Each row is a point. Two turns around zero, p and q, are shown by what they do to some points. Write where each new point lands after one turn and then the other. Backwards means that the second turn is done in reverse. Each puzzle has new turns, and all numbers are rounded.
(in the rows, 128 means zero)

Turn p:
[144 135 137] => [131 136 146]
[134 145  98] => [158 139 114]
[114 148 146] => [109 151 125]
[112 142 158] => [ 97 148 131]
[137  70 101] => [145  66 125]
Turn q:
[131 143 111] => [106 128 122]
[ 80 141 150] => [128 125 182]
[145  76 103] => [153  90  88]
[121 138 162] => [142 152 152]
[153 148 119] => [109 147 108]
[139 123 122] => [129 127 115]
Where do these land?
p, then q: [155 108 154] => [164 139 148]
q, then p backwards: [ 93 125 122] => [147 102 143]
q, then p: [136 102 125] => [149 112 135]
p, then q: [128 177 111] => [ 86 156 116]

Turn p:
[143 115 142 161] => [108 122 113 160]
[134 126  85 115] => [133 101 119  94]
[100 117 175 125] => [111 172 153 145]
[164 131 109  99] => [147  87 146 118]
[100 151 128 139] => [141 157 109 122]
Turn q:
[109 123 118 100] => [124 128 140  95]
[116 134  91 102] => [138 114 120  85]
[176 132 164 140] => [150 164 124 173]
[ 95 144 127 140] => [ 94 116 116 121]
[166 103 150 124] => [158 149 152 154]
[107 132 118 161] => [106  99 116 140]
Where do these land?
p, then q: [135 145 145 169] => [132  93  99 144]
q, then p backwards: [117 134 106 110] => [120 127 100 117]
q, then p: [ 90  97 110  85] => [128 146 193 127]
q, then p: [134 123 145 115] => [145 136 129 140]
q, then p: [123 167 122 134] => [134 121 111  93]
q, then p: [168 102 140 153] => [118 113 102 173]

Turn p:
[158 132 104 152] => [147 167 135 141]
[107 148 136 144] => [ 96 132 125 138]
[ 95 105 159 125] => [115  86 106 139]
[137 153 157 110] => [114 110 165 124]
[143 101  85 110] => [168 145 109  99]
Turn q:
[150 168 127 124] => [ 97 161 128 121]
[141 100 129  75] => [167 139 167 102]
[143 131  96 153] => [134 150  99 150]
[141 128 151 132] => [116 126 148 140]
[136 119  93 152] => [145 142  97 150]
[111 133 141 118] => [121 113 134 112]
[ 74 118 159 142] => [116  65 123 121]
Where do these land?
q, then p: [113 104 125 159] => [153 146 107 148]
q, then p: [141  99 145 149] => [135 130 123 169]
p, then q: [134 152 152  77] => [144  98 177 112]
q, then p: [138 109 101 157] => [137 169 128 145]
q, then p: [110 130 109  98] => [145 123 146  97]
p, then q: [132 173 136 129] => [102  95 136 111]

Turn p:
[106  99 142 169 117 134] => [158  95 142 154 134 149]
[ 95 140 111 112 155 148] => [ 89 135 130 126 144 161]
[104 150 170 143  88 132] => [115  77 144 150  97 112]
[154 145 157 151 115  79] => [147 113 129 140 135  64]
[156 108 100  94  87 136] => [148 140  92  91  89 135]
[146 127 127 137 156 136] => [134 157 141 139 139 128]
[132 102 125 102 115 146] => [139 131 129  99 106 149]
[115 153 114 145 163 131] => [102 143 128 155 157 134]
[142 127 106  98 157 110] => [119 160 118  97 152 122]
Turn q:
[116 146 126 174 124 106] => [135 161  99 159 138 119]
[135 126 115 117 105 127] => [118 117 119 114 124 109]
[126 117 128 101 150 152] => [130 111 146 108 122 157]
[106 132 171 120 124 138] => [ 96 143 157 142 124 143]
[168  80  67 179 110 154] => [174  91  67 134  69 109]
[119 160 120 129 128 122] => [124 153 118 115 145 127]
[148 148 146 120 138 112] => [140 144 154 124 143 113]
[107 115 150  85 145 113] => [108 105 163 128 159 147]
Where do these land?
p, then q backwards: [173 155 141  96 130 114] => [158 165 135 131  86 133]
p, then q: [131  70 144 123 102 108] => [145  88 166 109 110 101]
p, then q: [158 125 146  97 130 129] => [105 136 149 115 148 104]
q, then p: [102 131 114 123 144 122] => [119 149 133 132 134 152]
q, then p: [136 137 139 194 148 117] => [136 151 103 182 119  97]
q, then p: [104 150 147 112 108 130] => [ 92 106 138 130 140 136]
q, then p backwards: [107 123  67 144 128 136] => [117 118  74 123  95 112]
p, then q backwards: [113 133 125 134 135 167] => [102 118 152 135 138 147]

Turn p:
[133 134  91 163 132 150 175 100] => [ 94 157  80 116 113 162 147 124]
[119 111 182 116 119 135 130 129] => [111 107 156 167 128 117 115 112]
[117 137 146 150 112 118 123 141] => [133 133 118 148 123 110 103 134]
[132 125 152 132 145 100 115 115] => [155 140 143 151 128 123 133 110]
[117 140 140  87 112  76 119 131] => [160 118 164 120  90  94 128 127]
[131 157 140 114 142 127 128 138] => [128 147 156 119 128 129 111 131]
[143 122 100 149 116 180 118 105] => [113 108  88 112 150 171 120 120]
[151 119 121  94 128  87 118 169] => [160 118 164 123 122 109 148 173]
[109 108  80 147 145 178 126 125] => [ 97 124  84  96 171 137 145 122]
Turn q:
[108  96 146 122  88 118  88 108] => [119 115 108  96 105 146  75 138]
[127 131 153 134 163 121 186 133] => [101 127 131 154 140  74 155 118]
[111 197 125 113 128  94 128 130] => [110 197 124 117 127 140 152 106]
[150 147 143 153 147 116 153  97] => [129 143 159 135 133  88 123  98]
[104 132 126 138 137 128 111 144] => [111 138 131 139 133 147 124 147]
[113 158 128 120 105 153 119 155] => [117 134 130 125  99 164 157 134]
[164 105  96 138 112 133 131 143] => [181 113 125 137 122 125 131 145]
[161  87 132 117 120 145  99 137] => [155  87 132  99 132 132 118 157]
[114  99 102 117 150 143 137 104] => [131  99 111 149 160 136 115 109]
Where do these land?
q, then p backwards: [124  65 115 100 110 148 119 116] => [135 114 108 136  74 152  88 121]
p, then q: [131 149 107 139 225 108 109 131] => [113 163 167 109 161 103 191  81]
p, then q backwards: [132 143 149 158 186 147 117 129] => [114 159  96 133 170  99 113 109]
q, then p: [112 111 172 148 101 115 129 111] => [158  93 120 122 118  90 111 120]
q, then p backwards: [124 113 131 138 119  84 160 168] => [110 121 116 166 117  93 150 164]
q, then p: [150 133 133 156 123 129 128 123] => [143 123 140 153 117 133 113 131]
p, then q: [145 138 115 110 100 116 110 145] => [145 111 118 103 123 124 138 160]
p, then q: [116 146 125 138  99 140 110 110] => [150 119 122 113 139 155 105 126]
p, then q backwards: [119 139 134  74 115 146 138 136] => [137 127 178 137 130 154 109 117]
p, then q: [141 139 110 104 118 129 149 111] => [122 106 107 117 103 138 140 117]
p, then q: [114 131 117 144 111 145 139 127] => [133 134 110 140 134 154 120 129]

Turn p:
[119 112 149 125 172 122 110 162 124] => [124 102 168 137 128 113  98 151 143]
[150 125 133 149 128 143 156 147 112] => [120 132 123 156 147 117 150 134 154]
[139 216 116 124 144 160 116 107 157] => [111 191 106  76 171 108  97 131 118]
[119 154 126 134 124 111  94 131 159] => [125 131 105 109 118 129  82 132 119]
[161 108 123 130 114 126 121 132 150] => [144 124 108 126 122 154 132 147 151]
[107 113 123 132 133 157 150  85 128] => [112 145 150 129 143 162 152 107 106]
[156 136 102 156 112  84 144 122 142] => [131 105  76 119 134 135 129  98 155]
[114 108 104 145  95 135 116 160 124] => [123 105  98 158 119 131 135 155 104]
[102 104 136  90 128 143 172 114 112] => [111 132 169 123 108 129 180 117 116]
[127 139 155 149  99 115 144 130 114] => [126 144 111 159 110 113 130 103 138]
[114  93 141  72 159 112  86 118  86] => [181  99 195 113 108 117 123 134 104]
Turn q:
[151 143 117 159 151 103  89 135 160] => [100 151 108 158 150 138  86 113 148]
[154 149 133 107  85 136 133 134 132] => [150 153 140 103 100 132 133 114 155]
[101 125 120 135 133 161 168 102 145] => [118 131 150 133 122 131 163 113  79]
[158  96 102 113 127 114 159  88 105] => [142 147 120 128 146  71 170 136 128]
[120 163 115 140 104  82 137 127 126] => [153 165  98 124 112 128  99 138 111]
[138 103 164 162 125 163 101 152  97] => [151  81 132 136 160 169 139 119 159]
[145  99  91 161 159 144  97 126 120] => [101 114 105 133 188 123 132 103 136]
[127 160 134 123 101 118 102 150 131] => [140 138 126 107 111 149  91 125 145]
[111 158 119 140 161 129 151 110 119] => [111 150 126 130 141 143 138 155  91]
[109 123 160 108 127 156 146 148 152] => [116 102 157 134  87 146 142 125 125]
[114 114 108  90 133  87 154 156 112] => [122 114  89 111  93  92 130 161 124]
[109 102 173  99 130 142  98 107 137] => [132  91 186 140 127 114 112 136 137]
Where do these land?
p, then q: [137 137 152 122 123 123  98  99 152] => [126 148 156 101 136 139 113 118 155]
q, then p: [142 159 143 161 126 119 115 113 160] => [129 166 119 138 160 127  93 125 117]
q, then p: [126 138 127 105 144  88 119 148 123] => [126 103 102 125 112 119 110 155 111]
q, then p: [101 119 117 146 163 187 158 138 102] => [100 119 180 148 140 122 186 127 120]
q, then p backwards: [112 142 100 110 127 185 142 138 103] => [117 123  86  86 141 131 154  99 149]
q, then p backwards: [136  98 153 126 121  93  92 139 140] => [143 125 153 157 141  94 110 160 118]
q, then p: [118 112  88 143 124 160 138 161 113] => [126 114 150 104 137 146 177 120 105]
p, then q: [165 105 120 113 131  65 106 109 113] => [127 142 147 144 135  79 152  95 176]
q, then p: [163 133 160 122 120 118 141 123 161] => [109 159  91 141 121 137 108 115 142]
q, then p: [127 155 163 139  96 118 137 109 120] => [150 163 110 138 142 114 125 146 157]
q, then p: [ 82 110  85 120 132 153 162 130 121] => [144 103 153 133 117 107 182 102 106]

Turn p:
[130 117 139 107 169 119 125 145 119] => [164 122 105 147 149 134 135 119 128]
[126 133 102 175 106 146  97  95 119] => [102 164 156 135 103 107  91 153 133]
[174 191 113 112  95 179 135 114  97] => [105 147 166 159  66 149 187 150 132]
[120 142 142 129 151 102 139 122 146] => [123 106 101 134 134 106 130 112 135]
[101  98  94 128 139 103 144 162 138] => [154 118 104  98 125 146  91 100 111]
[121 112 158  68 146 120 165 111 109] => [129  92 112 153 167 149 163 123  85]
[135 106 121 145 120 123 101 117 167] => [113 160 135 108 148 111 108 109 143]
[112 115 140 139 136 145 142 144 139] => [125 117 114 118 140 150 115 136 146]
[161 134 128 182  89 127 106 118 123] => [115 140 186 121 109 100 110 137 158]
[100 132 143  95 129 116 125 152 123] => [151 115 101 107 138 129 149 141 110]
Turn q:
[151 148  86 131 159 172 126 135 109] => [151 172 120  91 145 129 162 154 125]
[137 128 139 144 126  91 100 116 151] => [111 116 117 156 155 109 105 124 147]
[ 76 137 141 143 108 121 130 121 148] => [ 85 131 150 129 105 135 100 111 140]
[100 143 147 121 133 123 122 160 117] => [ 94 116 113 108 115 130 135 113 111]
[153 116  95  87 140 187 103 132 103] => [151 131 136 105 140 147 180 190 113]
[133 108 127 161  85  79 139 129 135] => [129 129 133 176 145 141  89  90 116]
[120 157 159 125  99 145 140 115 103] => [126 119 161 104 111 105 111 124  95]
[162 136 107  87 144 168 135 143 143] => [156 143 102 119 108 127 154 181 120]
[128 109 112 122 145  72 135 106 138] => [147 106 106 141 145 147 101 110 167]
[119  97 168 158 140 122 149 124 134] => [128 117 143 152 110 110 144  82 146]
Where do these land?
q, then p: [140 137 144  73 146 140 141  89  81] => [161 129 160 124 175 157 163  93 112]
q, then p: [129 121 142  98 148 126 104 109 146] => [139 127 121  95 146 143 111 103 135]
q, then p: [123 163 139 113 130 136 139 115 158] => [142 139 132  86 121 107 141 124 118]
p, then q backwards: [164 117 152 137 120 112 128 149 158] => [115 117 135 153 162 122 126  95 105]
q, then p: [118  98 142 111 126 149 125 134 134] => [116 105 144 110 135 151 118 135 135]
q, then p: [121  91 129 154 123 138 100 127 139] => [108  99 108 131 134 129 106 139 157]
q, then p: [158 125 105 153 132 128 109 168 132] => [132 114 108 158  82 132 109 125 133]
p, then q: [117 158 104 120 172 133 148 132 110] => [138 171 154 148 154 148 122 128 112]
p, then q: [141 124 105 159 170 137 142 112 127] => [ 99 155 154 146 158 115 122 134 145]
p, then q: [131 108 131 107  43 127 120 120 101] => [128  69 125  96  91 113 150 107  85]
p, then q backwards: [135 117 112 119 123  93 149 141 133] => [122 128 148 129 126 110 152 130  95]
p, then q: [ 59 177 132 191 101 117 132 140 117] => [ 86  99  99 177 136 194 120 149  89]

Turn p:
[151 134 115 138 142 111 147 135 146 153 120] => [112 136 135  99 135 119 120 143 159 131 139]
[166 142 174 117 111 141 127 133 109 111 131] => [178 108 150 141 121 124 143 135 129 162 134]
[ 95 120 132 130 158 129 140 140 152 152 117] => [ 92 141 137 113 116 145 117 114 126 114 159]
[151 147 143 138 119 105 126 117 128 134 114] => [131 142 143 128 125 104 140 140 143 153 123]
[167 148 145 105 120 136 113 127 120 150 142] => [178 130 127 109 120 105 127 124 137 144 136]
[109 129 118 140 133 142 104 122 121 123 115] => [118 144 108 135 126 143 126 120 109 139 118]
[111 117 109 153 127 126 100 152 124 109 139] => [111 122  96 155 138 131 102 138 110 131 127]
[112 125  99 158 150 115 161 147 141 149 126] => [ 81 133 128 102 148 135 117 152 133 111 146]
[121 141 125 139 122 130 154 112 158 141 144] => [114 131 120 116 126 120 160 136 143 107 147]
[151 162 147 101 120 116 112 116  88  97 147] => [184 133 144 155 157 104 138 118 117 143 115]
[ 95 112 117 100  88 158 142 111  97 113 117] => [147 121 135 134 111 158 147 129  91  92  85]
[115 125 104 129 134 108 140 149 172 135 116] => [ 95 144 126 131 121 134 109 141 160 102 143]
[121  90 111 137 161 150 108 125 132  98 119] => [105 108 104 140 138 165 110  96 129 140 114]
[128 102 154 105 108 127 119 106 103 126 142] => [149 102 141 134 110 109 136 104 106 125 106]
Turn q:
[122 111 150  97 117  95 119 124 114 129 130] => [103 106 115 117 146 100 122 153 123 123 125]
[138 111 111 111 116  87 101 127 146 138 109] => [144 103 106 125 125 106 132 166 159 127 123]
[122 152 133 131 105 152 109 122 131  95 158] => [120 147 133 107 121 142 109 125 120 138 177]
[130 142 119 107 129 147 107 100 107 131 140] => [132 137 137 114 160 151 127 149 117 143 141]
[111 134 125 148 155 141 153 113 114 108 132] => [126 136 132 119 142 154 118  88 122 113 118]
[141 132  98 152 114 130 159 141 134 142 136] => [157 127 126 144 116 124 161 100 124 123 139]
[129 165 149 159 112 154 126 128 108 137 103] => [129 153 109 131 103 153 126 122  88 156 118]
[154 113 143 120 155  93 121 152 113 114 131] => [115 132 114 153 138 108 113 148 131  84 119]
[108 123 144  95 153 143 133 140 121 106 105] => [ 82 135 143 115 128 145 129 136 138 113 103]
[108 103 116 125 132 113 115 156 158 145 138] => [120 104 134 154 121 110 130 127 170 138 134]
[163  95 110 153 124 139 136 113 118 149 104] => [175 102 140 143 117 139 137 137 105 117 105]
[111 155 139 137 123 141 158 119 172 142 151] => [134 153 147 114 120 103 132  85 137 161 133]
Where do these land?
p, then q: [134 133 143 114 150 121 155  83 135 134 113] => [120 142 145  89 135 101 127 112 121 136  99]
q, then p: [138  84 120 147 122 152 124 108 137 129 112] => [145  92 134 130  94 133 122 127 131 156 113]
p, then q backwards: [135 137 149 133 130 133 128 150 134 147 119] => [132 134 130 128 106 145 109 126 144 121 137]
q, then p: [137 131 146 150 141 117 114  83 137 113 139] => [155 146 112 133 130 114 103 101 140 154 116]
q, then p: [119 145 106 145 114 148 124 134 137 131 135] => [141 118 112 105 122 118 152 134 130 121 136]
p, then q: [ 84 126  98 144 119 114 123  98  83 131 108] => [ 96 134  87 116 136 172 142 125 114 125  91]
q, then p backwards: [139 131 120 137 132 117 141 143 143 133 150] => [126 143 140 112 128 113 118 120 142 123 145]
p, then q backwards: [139 121 130  31 110 116 115 129 147 129 102] => [160 110 115 177 175 143 146 127 190 103 116]
p, then q backwards: [ 94 132 132 112 111 122 147 149 129 118 114] => [157 113 131 127 142 155 123 149 116 112 129]
q, then p: [127 129 129 152 120 137 114 150 109 137 181] => [114 108  97 120 153  96 142 123  99 141 142]
p, then q: [137 133 139 151 179 138 121 146 147 128 156] => [141 119 156 144 175 123 117 115 151 142 148]
p, then q backwards: [146 128 129 110 118 138 132 142  94 107 109] => [143 113 122 140 145 150 115  99 126 149 114]
q, then p: [136 134 123 136 118 110 126 148 131 129 126] => [119 126 118 132 138 119 129 149 136 118 121]

Turn p:
[137 127  83 154 186  79 136 153 105 162 102 106] => [115 134  86 182 187 133  82 161 144 123 120 144]
[128 169 119 125 130 118 105 112 165 121 132 135] => [144 126 151 141 123  97 115 113 152 144 135  98]
[140 156 113 115 106 121 105 112 156 127 144 101] => [137 121 165 138  98 116 107 135 156 149 134 122]
[110 135 120 118  91 151 117 111 118 160 123 164] => [ 97 162 143  97 119 124 115 100 111 140 148 122]
[118 144  98 120 130 146 107 123 104 113 162 142] => [134 124 149 136 127 134 118 125 107 121 182 117]
[107 110 221 138 148 112 149 128 113 141 106  79] => [103  99 113 123 126  90 163 160 100 105  49 156]
[158 136 106 115 122 148 122 155 140 139 146 124] => [154 148 143 128 125 153 118 149 129 155 138 122]
[124 120  98 149 129 123 149 128 135 137 173 145] => [138 124 112 120 144 125 131 130 138 154 176 151]
[105  73 156  97 143 112 150 129 137 120  80  99] => [113  93 117  95 146 149 129 129 142  91  62 141]
[132 153 115 114 124 148 150 139 129 118 139 175] => [153 152 111 102 126 127 130 120 119 131 162  96]
[130  87 174 135 164 142 121 118 133 126 108 115] => [117  94 124 133 146 140 159 119 104 130  77 130]
[119 139 101 173  95 152 111 154 145 112 127 136] => [122 168 153 144 131 138 167 124 159 131 161 124]
[128 105 171 133 124 142 166  83 107 124  70  95] => [ 68 100  91 116  95 137 149 131 124 110  73 118]
[120 134 121 114 110 135 127 143 115 104 145 143] => [147 138 138 115 117 134 132 126 121 106 155 127]
[165 132 124 120 117  92 106 131 120 115 162 161] => [178 138 123 148 108 123 106  98 116 133 148 150]
Turn q:
[149 130 134 159 125 149 117 124 156 135 149 115] => [166 133 125 113 113 139 135  99 135 125 146 115]
[144 135  99 150 105 116 180 111 103 123  91 108] => [116  84 118 146  73 119 149 159 105 137 133 132]
[160 118 124  63 158  67 160 117 109 116 148 145] => [108 130 161 111 154  54 111 176  95 120 114 107]
[112 143 144 146 153 146 123 119 110 146 132 104] => [117 145 108 126 130 134 158  96 110 143 130 133]
[121 151 135 150  87 137 140 138 178 134 125 112] => [138 124 129 110  74 150 122 109 169 128 119 124]
[147 129 147 130 132 101 117 132 110 146  73 115] => [131 120 127 173 121 119 150 127 113 124  79 119]
[160 116 140  82 104  79  96 120 123 106 151 130] => [144 144 162 129 143 116  73 154 102 131 101  92]
[140 147 142 141 117 133 132 191 114 117 138 114] => [126 142 168 150 119 139 150 126 157 166 140 112]
[ 89 124 143 148 142 143 101 128 100 149 147 110] => [103 146 119 134 149 158 137  83 107 139 139 134]
[ 97 129 108 134 138 136 126 138 126 156 102 141] => [101 118 105 152 134 127 133 112 148 113 130 149]
[134 121 109  71 137 145 131 129 118 115 143 129] => [120 124 114 112 165 106 108 157 135 153 136 115]
[161 148 148 123  58 137 140 115 137 144 141 159] => [170 105 155 117  93 117  83 117 137 159 114 157]
[123  72 116 159 149 137 140 124 163 109 142 127] => [139 104 132  96 143 154 149 131 131  79 160 113]
[ 97 164  79 121 158 146 105 124 143 133 137 164] => [114 166  84 136 140 109 107 128 158 108 165 158]
[ 86  93 153 145 157 148 112 110 131  90 100 148] => [127 135 114 116 167 180 156 146 120  93 114 162]
Where do these land?
q, then p backwards: [100 112 132 123 149 158 119 123 178 129 107 142] => [110  93 118 127 127 103 165 149 141 106  99 134]
p, then q: [130 143 136 134 138 131 123 139 106  76  98 146] => [137 130 120 115  95 150 149 166 108 140 149 114]
q, then p: [137 172 130 160 102 148 120 124 127  94 128  87] => [111 174 141 111  90 137 124 159 128 165 146 125]
p, then q backwards: [126 118 125 141 124 103 126 102  96 159 121 121] => [ 93 143 111 117 118 117 129 112 104 150 121 143]
p, then q: [113 163 145 110  92 127 156 111 135 150 134  97] => [ 99 129 156 142 122 135  88 128 157 130  92 111]
q, then p: [ 96 168  84 145  88 101 140 127 146 143 137 130] => [122 146 185 116 105 109 141  94 151 122 159 150]
q, then p backwards: [114  68 161 108 156 171 118 156 111 149 147 167] => [ 76  73 107 141 172 122 103 146 166 139 137 148]
q, then p: [112 119 117 100 132 117 111 151 151 153 112 104] => [104 102 149 140 144 128 131 132 170 122 116 117]
q, then p: [120 107 141 156 138  84 157 140 117 155 145 140] => [121  97 114 112 108 100 155 109 110  93 120 147]
q, then p backwards: [176  87 107 100 129 168 137 149 148 151 118 149] => [109 135 115 124 181  96 143 121 179  99 154 123]
q, then p backwards: [139 148 155 116 188 122 104 127 104 144 131 134] => [115 140 160 165 140 123 111 159 131 152 117 168]
p, then q: [176 124 122 138  98  95 109 102 130  91 143 136] => [181 101 131 121  92 143  93 117 114 117 141 145]
p, then q: [127 135 110 133 130 140 143 113 114  69 142 110] => [137 103 153  96 124 159 124 138 133 135 161 104]
